Rows are points. Any point is a mix of the corners, with weights that add up to 1. It lies inside the corners' shape when no weight is negative. Is each point inside? If not, which corners have a negative weight?
In the rows, zero is written as 128.

Corners:
(1): [139  29]
(2): [ 92 119]
(3): [125 198]
Points:
[ 78 190] => outside (1)
[101 132] => inside
[127  96] => inside
[102 106] => inside
[122 131] => inside
[135  57] => inside
[124 188] => inside

Corners:
(1): [183  87 216  94 130  95 156 120]
(2): [145 150  96  91 152  63 170 179]
(3): [114 112 143 184 123 107  59  88]
(4): [179  48 208 213  70  71 190 108]
(5): [ 82 124 141  69 106 119  95 176]
(6): [198  48 132 208  49 191  87 205]
(7): [154 176  90 109  87  37 111 153]
(8): [146 176 173 189 103  73 149  94]
(9): [128 152  71 137  84 138  83  93]
Points:
[137 150  83  85 122 106  95 173] => outside (4, 8)
[136  48 134 197  65 150 121 142] => outside (1, 7, 8)
[142 140 129 117  99  79 119 144] => inside
[165 122 136 151 101  98 131 124] => outside (5)
[135 143 108 137 114 124  81 142] => outside (4)

Corners:
(1): [146 154 171  91 167 135  96 143 132 112 109 110  53 204]
(2): [133 189  82 149 100 125  52 123  97 113 100 174 151 159]
(3): [116 141  64 152  92 113  89 120  86  54  48 127 120 167]
(4): [133  79 155 130 188 153 109  94 143 163 133 126 148  49]
(5): [126 163 151  82 165 196 152  91 102  93 194 148 122  17]
(6): [131 133 103  68 202 106 122  90 128 121 202 102 143  87]
(7): [ 98 116 121  92 160 137 140 160 135 180 106 139  60 212]
(8): [140 161 123 154  92 119 135 150 146 114  59 131 175 187]
(9): [143 110 147 126 152  97 130 138 103 111 187 155 129  42]
(10): [131 179 132 107 109 104 118 135 181 197  53 111  79 130]
(11): [ 59 190 114 195 119 133  83 138 117  64  91 143 137 139]
(12): [151 104 113 103 183 122 125 189 232 172  48 167 108 130]
(13): [144 100 125 100 115 113 116  93 234 164 135 144  97 126]
(14): [113 119 159  57 156  92 143 103 182 176  86 176  97 144]
(15): [ 94 133 158  73 112 130  88 177 181 153  81 123 123 143]
Points:
[160 125 136  90 164 118 134 118 151 155 135 137 121 123] => outside (3, 11, 15)
[141  99 109 182 170 151 115 138 122  88 108 173 133 115] => outside (6, 10, 14, 15)
[ 93 136  90 125 136 122  45 141 151 121  52 151 112 249] => outside (5, 8, 9, 10)
[117 141 137 128 127 133 114 144 142 127  97 149 112 122] => outside (6)
[128 148 129  98 148 114 134 136 150 124 107 126  75 169] => outside (2, 4, 15)

Corners:
(1): [ 69 146 172 112 103 103 157  68 102  71  69  36 120 175  83 161 179  79
 128  41]
(2): [ 86 131 137  94 156 165 132  83 170 116 186 164 184 120 185  91 135  75
 184  49]
(3): [ 79 104  60  79 215 157 147 128  94 106 102  76 182 165 159 189 200  50
  77 146]
(4): [208 174 160 189  67  65  74 129 171 116 196 192 198 205 144  57 130 153
 153  69]
(5): [211  80  49  98 179 162 192  99  89  88 144 104 143 102  76 182 163  88
 102 191]
(6): [135 113 160 168  80  93 105 127 201  56 135  80 150  60 161  66  95 104
  83 182]
(7): [ 75 150  64 134 178  88 137  86 116  86 135  97 231 152 147 152  98 179
  73  53]
(8): [135 174 117 146 143 153 114 200 205  72  41 126 238 115  85  80 151  86
 170  53]
(9): [210  41 148 129 124  64  80 129 118  90 101 120 160  70 156  77 182 195
 159  71]
(10): [ 93 177 123 104 198 135 197  88  83 145 205 103  94 121 135 150 203 148
 106  79]
(11): [161 103 100  83 218 119  56 128  87 138 181  84 217 148 113 183 141 172
 177 188]
(12): [221  95 197  92 217 116 159 112 170 113 146 120 170  38 124  72 114  86
  81 140]
(13): [120  99  99 175  74 188 130 181 235 144 105 105 158  52  81 188  80 142
  59  17]
(14): [ 68 171  66 182 107 181  79 143  73 191  98 157 127 165 191 159  84 107
  79 143]
(15): [ 83  42  84 144  95  94 161 108 153 184  81  50 132 114  67 114 167 145
 136  76]
(16): [194 116  69 163 111 109 205 174 123 102 156  95 187 127 141 192 129  60
 189 144]
(17): [196 165 121 209 193  91  83  72 173 179 140 164  94 119  90 167 193  70
 181 118]
(18): [ 77 122 176 183 187 178 234 140 104  45 116 140 143 125 119 199  84 135
  50 183]
(19): [212 134 163 131  77 109 173  82 140 154  66 148 188 100 125 140 184 164
 119 163]
(20): [124 153  66 196 153 184 155 115 187 155 130  81 173 195 195 145  95 148
 172 125]
(21): [ 96 136 139  72  88 128 218 132 162  83 119 136  94 159 188 169  76  97
 134 166]
Points:
[148 116 126 134 132 126 150 105 125 134 140 115 133 125 135 153 152 119
 122 135] => outside (7, 8)
[141 118 128 130 126 115 145 121 130 118 130 123 146  99 115 132 141 124
 118 104] => outside (3, 20)
[123 125 130 149 149 131 161 123 130  93 130 122 166 129 134 149 123 126
 112 119] => inside
[145 124  80 117 118 172 158 159 153 149 124 114 129 151 135 134 158  86
 172  54] => outside (6, 7, 11, 17, 18, 19)
[135 122 132 153 114 124 160 105 146 127 132 119 128 118 139 135 119 133
 120 109] => outside (3, 8, 11)
[159 149 149 128 149 137 136 131 141 125 128 151 155 140 151 146 157 113
 156  88] => outside (5, 6, 7, 15)

Corners:
(1): [107 156 138 100 140  83 249 120  94 137 117 146 163 113 143  81 128  90
 158 142]
(2): [ 66 167 166 111 142 133 155  62  53 138  68 176 167 131 115  92  95  82
 105 185]
(3): [206 140 171  90 169 113 111  90 192 119 182 125 139 113 122 133 211 138
 191  74]
(4): [106  84  88 170 102 153 131  98 159 100 102 102  95 127 134 169 100 146
 115 126]
(5): [102 119 113 168 153 124  91 139 152  73 168  99 107 128 142 163  89 173
 164 156]
(6): [ 73 174  82 125  75  87 144  93  95 154  78 174 155  93 164 114 131  76
 128 125]
(7): [111 184 138 108 130 137 185 111  98 114 154 139 150 107 125  88  87 115
  57 120]
(8): [176  82 134 120 173 121 112 161 151 142 142 161 162 103  92  72 160 143
 205  44]
(9): [ 90 149 103 134 151 150 177 118  56 193 133  91 144  87 145 128 123  95
 125 133]
(10): [143 120 135  69 181 112 118 129 117  57 145 124 119 111 101 142 153 151
 201  50]
(11): [181 133  90  82 192  87 101 130 165 114 172 124 126 160  78 132 145 134
 183  78]
(12): [190 111 165  53 181  81 108 111 180 160 145 154 149  93  90 123 176 212
 195  69]
(13): [108 113 160 164  99 127  84 116 104 100 144 119 124 172  91 170 108 143
 134 145]
(14): [159 160 147 161 113 130 160  83  63 151  92 132 127 116 172 121  82 125
 126 109]
(15): [164 135 134 116 170 137 130 161 174 110 143 158 159 134  98 144 193 173
 183  54]
(16): [114  99 126 147 145 134 127 133 114 101 156 179  64 113 114 150 118 112
 157 121]
(17): [139 158 115 193 134 173  88 150 134  99 133  77  79 109  82 146  85 154
 160 160]
(18): [ 92 112 134 154 118 144  94 129 103 120  98 119  87 174 131  76 129 156
 133 140]
(19): [ 87 165  95 181 117  66 167  66  50 114 118 148 150  94 138 118 152 125
  84 151]
(20): [126 131 122 122 115  99 148 129  79 127  86 125 164 106 144 128 128  98
  76 170]
(21): [176 119 100  53 144 124 152 125 145 111 188 172 172 133 103 146 172 181
 192 104]
Points:
[131 135 132 126 138 120 136 119 120 113 128 142 135 122 119 123 128 134
 138 119] => outside (9)
[126 144 118 140 132 128 123 122 121 122 127 126 122 112 115 130 122 131
 150 127] => inside
[116 153 103 117 135  91 178 113  66 179  96 186 170 101 157  85 137 107
 143 125] => outside (3, 4, 7, 10, 13, 17)
[136 135 131 114 138 119 138 114 116 127 127 142 139 120 120 115 144 132
 146 109] => outside (5)
[148 139 131  90 164  98 156 100 134 138 137 152 162 110 126  97 161 145
 169  79] => outside (13, 16, 17, 20)
[108 148 129 141 114 123 136 117 111 103 103 131 142 124 125 128 111 158
 128 152] => outside (3, 8, 9, 11, 16)
[109 152 129 116 132  96 171 103  70 171 113 185 173 129 115  85 141 115
 125 114] => outside (3, 4, 5, 10, 17, 20)
[135 147 129 123 144 117 148 114 114 141 139 137 148 108 122 123 138 123
 146 126] => outside (4, 10, 18)

Corners:
(1): [175 104  58 126 190 157 161 198 151 124 193 205 169 138 149  93 106 174
 107  55]
(2): [133  49  77  96  96 135  59  97 106 109 160 182  49  81 155  53 200 159
 115 120]
(3): [ 62  99 113 154  93  86  76 146 102  75 130 196 178 139  75  80 215 105
 138 139]
(4): [119 106 114 188 157 123 101 188  91 198  83 231 114 172 170 180 132 118
 114 193]
(5): [ 90  97 140 145  84 183  67 187  72 156 147 166  65 184 184  51 169 107
  58  78]
(6): [105 116 158 101  94 123  61 122 125 112 176 223  93 166 114  68 140 182
  78 190]
(7): [ 95 118  68 196  84 146 122 161 167  76 121 168 145 201  65 189 104 122
 118  25]
(8): [ 77 167 162 158 180 167 132 119 112  90 139 112 106  75 136  84  75 181
 191 175]
(9): [191 109 178 136  74 106 156 173  44  81  71  88 114  60 194 139 135 124
  87 158]
(10): [152 150  85 173 105 184 101 130  95 171 153 129 183 137 164 104 176  80
 114 168]
(11): [185 184 160 165 144 149  69 149  88 161 187 205 155  63 119 202  94 138
 172 159]
(12): [208 103  78 186 135 159  92 210 190 164 103 111 131 104 146  36 172  76
  64  96]
(13): [109  64 124 165  83 178  90 140 124 170 219 106  94 121 109 166  92 178
 161 117]
(14): [ 54 212 117  64 207  54 151  73 139 214 168 102  85  52  98 168  65 170
 176  77]
(15): [109  54 118  61 182  92  78  92 164  75 163 217 124  65 126 163  90 119
 135 176]
(16): [147 141 105 176 188  76 131 108 119  82 139 155 202 186 116 150 165  87
 142  53]
(17): [135 146 134 128 172 114 159 111 118 169 124 147 131  93  85  96  99  85
 186 132]
(18): [118 163 107  71 180  88 147 177 105  78 102 155 132 187  90 158 207 128
  99  65]
(19): [122 107  59 124 134 101  77 177 102  96 116 137 183 199  97 101  93 133
 120  58]
(20): [ 89 169  57  82 114  61  96  98 160  68 245 101  52  89  88  62 119  84
 141 125]
(21): [159 180  74  83  84  91 139 174 187 148 191 104 112 181 179 198 135 114
 166  22]
Points:
[122 170 118 138 166 119 122 147 112 175 158 143 138 144 121 111 131 114
 148 109] => outside (2, 7, 9, 15)
[113 150 110 113 164  91 123 136 124 126 135 162 121 118 121 127 123 131
 133 104] => outside (10, 13)
[124 113  80 146 116 137  81 156 147 130 182 164 121 139 140 100 128 130
 115  98] => outside (9, 17, 18)
[152  69 103 146 105 137  84 169 116 112 130 197 156 162 131 142 160 109
  98 108] => outside (8, 14, 20)

Corners:
(1): [108 112 130 133 159 151 134 167 112 138 145 156 142 118 149 134 227  72
 162 126]
(2): [121 107  97 127  44 148 122 132 104 122 136 129 144 111 117 103  90 106
 130 117]
(3): [138 144 116 150 120 118 114 103 201 166 134  65 115 175 176 131 113  90
 143  92]
(4): [134 132 106 119 108 167 115 108 121  88 118 155 134 168 174 114 111 146
 115 107]
(5): [148 125 156 109 120 111 151 101 128 102 124 137 115 117 128 152 152 103
 100 104]
(6): [111 128 126 122 112 119 133  96 140 127 125 133 124 155 102 156  96 123
  97  95]
(7): [ 93 102 124 195 127 111 133 143 117 123 159  90 143 134 142 106 226 170
 204 122]
(8): [140 116 115 192 130 144 135 113 147 117 145  98 149 111 155 138 112  96
 141 116]
(9): [131 115 143 164 105 155 115  96 140 132 122  82 141 134 114 101 118 164
 108 122]
(10): [145  97 126 112 125 162 142 136  97 126 119 140 163 120 132 121 109 166
 115 177]
(11): [134 110 108 134 131 123 113 120 107 141 131 140  97 103 113 142 161  70
 150 154]
(12): [127  93 123 133 151 156 167 153 102 105 137 152 123 130 125  69 142  76
  99 145]
(13): [152 130 125 114 133 139 151 141 114 113 105 164 126 123 118 121 105  81
 158 114]
(14): [124 187 126 109 132 137 143 132 249 114 126 126 108 166 119 156  96  96
  95  90]
(15): [ 47 126 143 109 166 104 157  75 177  95  92  73 102 131 135 134 241 130
 120 142]
(16): [ 97 107 168 116  11 137  49 102 120  77 139 165 153 191 102 117  71 121
 127 149]
(17): [104 156 146 114 148 100 114 110 141 160 129 143  85 108 140 139 133  95
 126 137]
(18): [137 118 114 111 128 110  81 170  89  92 148 141 141 121 113 102 157  85
 106 115]
(19): [154 235 143 125 106  96 127 129 126 155 113 117 104 187 117 122 111  96
 103 105]
(20): [137 133 129  92 110 137 145  82 146 104 132 149 157 134 105 141  92  82
 113 135]
(21): [109 126 109 115 144 140 137  95 153 151 154  41  98 148 130 143 104 158
 149 123]
Points:
[123 124 124 125 139 129 142 119 121 130 125 118 123 126 129 119 152 114
 133 127] => outside (8, 14, 16)
[128 123 118 136 133 139 140 124 133 125 135 111 131 131 135 128 146 112
 135 117] => outside (16, 17)
[133 112 119 115 103 150 113 131 124 115 133 150 130 135 135 128  93 104
 122 128] => outside (7, 9, 15, 19, 20)
[128 135 123 122 118 140 128 115 131 112 123 133 129 147 140 123 126 120
 123 120] => inside
[123 124 129 131 109 132 121 118 118 123 136 119 133 135 131 118 136 114
 130 133] => outside (6, 13, 14)
[125 124 127 128 115 130 125 117 121 119 130 130 130 136 127 125 128 111
 128 123] => outside (14)
[132 140 137 138 121 128 130 112 145 114 124 125 133 143 135 123 114 116
 111 118] => outside (1, 2, 11, 21)
[127 120 125 129 117 131 125 118 118 127 129 127 126 131 129 125 132 109
 131 130] => outside (14)
[128 131 124 132 117 135 127 120 137 125 136 123 128 140 130 128 117 111
 129 119] => outside (15)

Corners:
(1): [115 167  66 125 196 175 113 143 167  70 194 152 133 141 103 121  99 170
 167  77]
(2): [ 88  82 163 170 131  88 187 138  68  45  90 165 165 192 154  79 221 141
  81 183]
(3): [148 157 168 130 100 118 177  45 104 160 104 159 170 135  68  79 104 184
 128 185]
(4): [121 140 138  98 147 150  57  72 158 106 156 152  82  75 142 117  89  74
 124  64]
(5): [152 167 123 104 215  63 172 183 177  68  89 101 171 141  92  90 145 111
 172  96]
(6): [ 86 162  67 178 138 169  48  79 144 131 209 110 132 105 201 100 213 181
 123 120]
(7): [183 139 165 165 138  98 113 195 185  76 201  85 142 175 155 169 249 156
 138 185]
(8): [112 157 149 147 110  85  69 120 120 146  96  91 126 141 154 153 155 218
 146  74]
(9): [121  93  86 102 154 112  51 108  60 159  86  89  64 133 104 161 122 211
 143 194]
(10): [158 153  79 170 191 127 188 106 164 153  92 151 111 164 153 157 134  91
 102 178]
(11): [126 162  84 167  82  74 118 127 117 180 195 104  67 121  85 139 126 127
  83 178]
(12): [103 143 130 146  57 156 110  98  90 110 176 184  95 175 127 133 180 104
 177 134]
(13): [121  82  70  72 125 160 167 204 104 149 206 165  89  92 136  65 156 119
 132  92]
(14): [202 163  63 134 119 187 145 152 133  44 216 194 188  27 156 159 158  44
 176  58]
(15): [ 94 173 134 206 141 184  72 166 114 166 103 102 134  73 186 150 119 140
 169  64]
(16): [ 63  92 100 138 111  96  79 131 191 147 114 115  99  81 137 101 138 129
  79 119]
(17): [ 70 175 102 112  71 131 118 142 104  61 135 152 110  77 194 140 137  88
 175 141]
(18): [129  96  89 184  97 165 151  98 114  61  88 101 186 126 149  73 172  73
  78 175]
(19): [130  54  65 129 231  84 100 226 133 130 145 100 178 124 166  86 107 134
 119  74]
(20): [108 111 185 200 118  62 179  94 100 139 150 126 155 110 132  69 171 194
 205  74]
(21): [172 186 175 113 117  89 125  59 134 142  86 180  82  82  75  33  43 160
 181  74]
Points:
[128 137 115 129 122 121 131 100 103 123 133 149 118 118 130  95 134 130
 140 122] => outside (1, 7, 15, 16)
[139 140 126 156 134  85 119  96 130 138 152 140 125 151 125 114 173 169
 147 137] => outside (1, 4, 13, 15, 17, 18)
[134 133 131 135 139 104 131 151 145 101 140 125 149 106 126 100 137 128
 138 103] => outside (6, 9, 10, 12)
[127 142 107 159 138 123 134 114 132 132 138 133 123 128 141 121 148 131
 130 135] => inside
[129 142 118 147 139 124 118 141 123 107 144 128 127 122 144 123 151 134
 152 114] => outside (3, 16)
[136 121 124 126 139 106 132 118 126 113 121 143 129 123 134  90 143 136
 142 123] => outside (1, 11, 15)
